Each row is a point. To make a cloud, some directions were put in groups of two or more. Within a group, all points are equally far from the middle, so they leave a hole (a ring in 2 directions, a hollow ball in 3). The other directions are filled evenly. Then the cloud was stretched, turned, moved and blurred a little. How many holes are there, and how many directions does each take, smallest first?
In the rows, zero is written as 128.

Cloud (14 x 2):
[[182 149]
 [ 90 106]
 [162  83]
 [117 161]
 [122 129]
 [135 133]
 [177  75]
 [141 110]
 [122 127]
 [112 168]
 [109  80]
 [147 108]
 [126 148]
 [127 160]]
Holes: 0

Cloud (19 x 3):
[[138  92 170]
 [ 84 134 170]
 [ 87 101 123]
 [129 140  89]
 [144  88 117]
 [136  78 124]
 [122 144  94]
 [158 100 134]
 [166 112 137]
 [117 103 104]
 [ 97 121 191]
 [121 129 183]
 [ 76 126 163]
 [ 76 116 143]
 [ 91 116 122]
 [160 114  95]
 [129 128  90]
 [131  91 107]
 [105 116 108]]
Holes: 1 (2)

Cloud (21 x 3):
[[131 130  90]
 [173 132 177]
 [128  63 119]
 [121 156 107]
 [157 164 141]
 [109 168 137]
 [142 126 103]
 [133  80 146]
 [124 142  94]
 [112 169 130]
 [120 164 117]
 [107 165 135]
 [118 113 174]
 [ 95  71 121]
 [100 149 103]
 [159 115 141]
 [120 138  87]
 [128  67 126]
 [111 161 176]
 [136 105 179]
 [129 171 126]]
Holes: 1 (2)

Cloud:
[[ 89 101 116 168]
 [ 86 125 102  96]
 [144 102 170 147]
 [100 110  75 115]
 [142  77 150 125]
 [135 140 151  86]
 [159 130 149 151]
 [103 142 115 171]
 [101 115 112 180]
 [146  79 109 157]
 [126 132  78 116]
 [154  87 133 161]
 [127 149 167 108]
 [ 83  93 109 115]
 [ 96 149 137  95]
 [112 127 140  77]
 [140  96 134  85]
 [119 150 160 100]
 [152 114 167 150]
 [105 104  73 120]
 [108 129  76 114]
 [ 83  91 124 146]
 [156 123 160 151]
 [ 99 116 115 179]
 [154  91 105 105]
 [107 119 111 182]
 [153 100  99 103]]
Holes: 2 (2, 2)

Cloud:
[[164 129 131 102  95 145]
 [141 104 128 123 130  68]
 [ 89 110 181 153 115 145]
 [157 113 103 181 131 107]
 [ 91 107 120 157 102 120]
 [138 144 182 107  91 106]
 [135 166 158 121 121 176]
 [128 128 120 137  92  84]
 [163 170 166 136 154  98]
 [113 104 124 100 107  69]
 [184 105 132 151 150 144]
 [105  92 161 160 122 120]
 [ 99 170 136 179 125 126]
 [152 104  73 109 136 144]
 [160 105 131  81 140 136]
 [162 171 138  98 173 137]
 [137  97 101 120 125 131]
 [122 150  68 116 153 121]
 [187 148 155 136 158 114]
 [129 107 168  91 133 110]
 [ 93 134 178 165 136 135]
 [119 138 162 187 172 127]
 [150 172 150 101 117 122]
 [ 96  91 157 133 114 104]
 [149 171 131  82 116 101]
 [136 150 167 128 143 162]
 [118  98 129 188 137 107]
 [137 171 127 119 161 171]
 [184 144 131 126 124 129]
 [133 126 185  96 128 102]
 [130 135 127 130  78  98]
 [123 174 142 126 122 183]
 [145 129 104 130 106 102]
 [109 168 139 139 181  85]
 [151  96 109  83 134 133]
 [145 129 166 170 176 136]
 [177 132 138  84 143 151]
 [187 161  85 141 126 159]
 [158 170 112 119 104 147]
 [ 93 130 147  85 155 124]
 [127 176 152 118 111 161]
 [144  89 113 120 116 188]
 [141 137 151 128 196 113]
 [ 89 143 107 103 160 111]
 [138 134 144  92 157 174]
 [172 125 129 104 202 139]
 [152 160  88 135  99 159]
 [116  94 122 170 119 142]]
Holes: 1 (3)

Cloud, 54 rows:
[[149 175 104 132 114 136]
 [193 134 127 114 118 154]
 [173 128  94 142 163 174]
 [101 111  95 155 161 137]
 [ 73  82 111 120 109  89]
 [134 142 120 159 107 121]
 [125 126 115 147 158 187]
 [133 107 150 106 157 198]
 [128  93  95 109 189 127]
 [102 105 141  97 144 149]
 [154  90 103 168 163 152]
 [ 99  74 128 121 159 116]
 [139  78 122 109  86 165]
 [137 170  80 109  81 114]
 [182 124  99 145 112 135]
 [126 166 114 144 142 140]
 [156 148  73 120 184 148]
 [182  75 121 132 174 112]
 [150 121 104  87 107  96]
 [154 167  73 103 146 143]
 [144 163 101 141 107 116]
 [177 166  89 127 141 156]
 [146 162  81  87 135 121]
 [193  79 121 151 153 114]
 [150 173  91  84 155 129]
 [140 129 147 152 131 154]
 [179 110 123 106 150 112]
 [ 84 144  98 116 128 157]
 [ 78  89  85 132 119 104]
 [125  90 145 142 118 161]
 [142 153  98  96 143  99]
 [162 144 101 159 117 101]
 [126 121 158 105 135 157]
 [175 131 129 129  80 127]
 [143 128 122  90  98  95]
 [150 108 157 152 139 124]
 [135 133 148 132  91 157]
 [164 142  96 168 148  90]
 [121 107  95 147 119 163]
 [ 99 123 129  94  95 102]
 [126 134 130 151  88 138]
 [141 142  84  89 118 101]
 [ 85 129  79  98  99 161]
 [120 107 119  83 174 174]
 [139 129 158 129 139 178]
 [159 115  85 143 119 150]
 [120 125  98 145 163 176]
 [169 162 108 137 107 137]
 [125 163 125 142 151 172]
 [ 74 105 103 121 124 105]
 [ 90 143 110  99 100 102]
 [194 142 110 141 142 150]
 [ 84 150 113  88 108 129]
 [166 130  91 131 128 173]]
Holes: 2 (2, 2)

Cloud:
[[126 117 112  98 110 135  93 105]
 [139 173 169 137 105 128 100 137]
 [109 160 167 148 135 146  99 143]
 [128  70 101 131 142 136 123 114]
 [151  93 155 112 163 129  82 158]
 [127 146 140 201  94 115 107 140]
 [ 91  77 130 153 102 108 135 139]
 [ 97 166 143 140 151 145 126 114]
 [121 141 150  89 144 123 101 117]
 [144  81 160 142 114  73  68 138]
 [143  96 130 166  84 123 164 106]
 [152 188 141 146 104 110  80 133]
 [123  75 130 112 132  92 107  74]
 [149 105 130 172 110  93 129  75]
 [ 98 163 160 131 114  91  92 139]
 [ 94 105 124 105 137  99  69 114]
 [154 100 149 100 147 140 105  99]
 [155 142 130 107  97 120 101 176]
 [141 130 181  85  98 109 115 105]
 [124  92 115 188 107  88 109 137]
 [107 128 135 146  82  85 101 176]
 [147 110 129 140 150 130 134  65]
 [134  58 140 157 117 117 133 103]
 [139  47 155 127 140 133 110 116]
 [166 155 115 124 145 128  91 142]
 [150 116 116 110  78  76  78 101]
 [ 80  75 133 175 114 112 112 153]
 [148 165 104 169 125 141 138 149]
 [142  78 141 112 175  98  88 106]
 [126  82 120 134  96  72  64 118]
 [171 117 169 123  97 139 141  99]
 [143 112 152 131  85  96 151 162]
 [151 111 145 171 122  94 173 124]
 [162  83 115 146 132 134 141 124]
 [122 115 131 150 150 108  90  75]
 [105 121 165 161 134 157  76 134]
 [136 109 121 124 167 136 157  97]
 [136 129 133 164 117  98 147 168]
 [ 77 127 130 120 122 146 106 141]
 [100 112 106 123 120 131  90  95]
 [ 92 116 163  92 120 129  95 127]
 [140 106 137 100 110 125  78  90]
 [122  90 112 119 119 130 143 141]
 [115 144 125 109 141 120  77 162]
 [132 149 146 138 112 139 147  62]
 [ 99 117 135 126  82  83  81 158]
 [153  69 168 144 148  91 100 108]
 [133 120 146 193 152 101  77 142]
 [117 113 142 173 121  84 107  85]
 [161 119 126 116 128  78 144 127]
 [ 76 115 118 135  92 122  80 159]
 [102 148  93 149  79 109  84 128]
 [144 117 141  93 129 120  92 159]
 [ 99 102  81 160 122 103  91 156]
 [ 96 127 117 131 110 123 160 137]
 [142  87 185 125 127 103 131 151]
 [117  70 136 151  91  85  63 116]
 [146 129 118 130 156 151 140 107]
 [147 106 155 147  85  77  87  91]
 [120 104 180 133 108 108 117 170]
 [167  96 119  99 113 139 110 115]
 [114  67 143 108 150 156 111 111]
 [149 121 174 111 136 102  76 146]
 [132  74 118 122 156 117  57  94]
 [152 113 120 156 177 116  85 117]
 [ 95  65 115 120 130 100 117 106]
 [112 115 158 130 160 169 108 115]
 [171 104 145 119 103  89 110  62]
 [110 111 110 163  73 113 134 152]
 [137  79 127 175 156 106 101 167]
 [116  84 127 147  74  89 141 106]
 [126 108 144 119 100  62 107  85]
 [148  75 165 126 126  86  93 153]
 [149 121 158 160 113  61 135 123]
 [135 165 155 103  89 116 134 153]
 [161 133 148 116 119 120 109  65]
 [110  73  96 147  98 126 110 120]
 [105 101 166 115  69  90 135 125]
 [165 143 144 168 103  97 136 169]
 [153 104  94 136 125 111 122 162]
 [145 157 117 179 108  88 125 162]
 [ 76 106 122 154 128 109 124 166]
 [161 102 131 174 106 124 132  87]
 [ 94 165 171 166 141 113 108 149]]
Holes: 1 (6)

Cloud:
[[153 113 116 152 164 146 165 132]
 [105 122  82 122 108 111 161 156]
 [ 98 113 103 110 128 124 116  80]
 [ 97  98 106 169 140 157 124 121]
 [ 82  81 126 165 166 111 162 104]
 [118 119 114 101 147 157 100 163]
 [ 98 132  94 118  78 136 150 110]
 [104  58  95 111 153 112 148 111]
 [121  79  79 120 169 142 135 149]
 [102 149 169 127  80 120 162 122]
 [112 124  93 131 115 171  97 172]
 [146  97 155 119  77 128 146 102]
 [138 102 171 143 144 122  78 141]
 [137 163 116  91 125 126 122 155]
 [149 160 114 151 112 158 128 188]
 [ 89  95 137 171 166  87 129  86]
 [111 102  76 103 167 112 147 119]
 [134 157 134 167 119 150 107 195]
 [188 148 121 151  90 144 117 160]
 [ 82 122 165 140 104 149 132 166]
 [175 141 121 141  75 147  98 153]
 [ 75 116 147 152 137 124 138 189]
 [103 118  76 112 141 122 132 180]
 [106  94 126 175 136 114 154  80]
 [166 124 131 112 118 100 115  97]
 [130 154 161 143 135 162 142 126]
 [121 158 143 108 164 102 133  94]
 [102  68 163 150 149 103 111 167]
 [100 126 145 106 133 137 143 174]
 [130 122 133 184 106 141  87 187]
 [170 141 130  97 129 145 130  88]
 [187 122 111 125 108 121 144 123]
 [101  77 173 165 126 116 104 130]
 [ 72  82 134 166 170 106 139 103]
 [100 157 157 159 110  76 121 121]
 [115  65 132 116 138  97 127 169]
 [137 122 117 179 140  90  92 125]
 [127 173 172 141 106 117  93 150]
 [ 67 107 112 102 116  93 147 145]
 [115  77  80 150 178 111 129 131]
 [ 63 131 156 157  95 128 149 122]
 [130  98  88 135 135  96 112 183]
 [126 185 132 152 127 127 143 104]
 [164 146 125 158 138 173 129 120]
 [171 148 144 169 138  97 124 127]
 [136  89 166 130 149 144 102 138]
 [149 119 110 119 130 123 101  80]
 [105 134 141 109  63 150 140 126]
 [126 146 120 161 111 165 141  98]
 [126 119 138 116  98 145  92 194]
 [150 132  87 129 147 117 123  81]
 [116  79 164 144 149 101 133 172]
 [124 128 130 165 192  91 103 108]
 [ 59 111 137 135 171 112 118 159]
 [ 98  74 149 152 183  82 125 137]
 [109  84 181 164 100 122 137 124]
 [145  91 119 119  88 113 160 106]
 [185 115 102 118 138 118 142 120]
 [ 77  69 164 147 106  97 129 141]
 [123 130 138 106 104 165 124  96]
 [106 122 115 164 121 175 133 140]
 [154  73 108 146 117 152 162 136]
 [144 146 124 109  72 112 135 125]
 [172 113 129 127  82 140 122 101]
 [ 84 111 131 147 190 119 131 153]
 [149 108 117 157  85 156  92 177]
 [ 86  96 120 103 111 160 142 154]
 [149 111 118 136  72 164 118 186]
 [161 136 184 150 115 118 120 100]
 [131  54 131 118 127 141 133 148]
 [ 79 104 108 169 111 138 135 184]
 [106 147 152 103 101 128 171 122]
 [ 48 118 150 164 116 111 115 149]]
Holes: 3 (2, 2, 4)
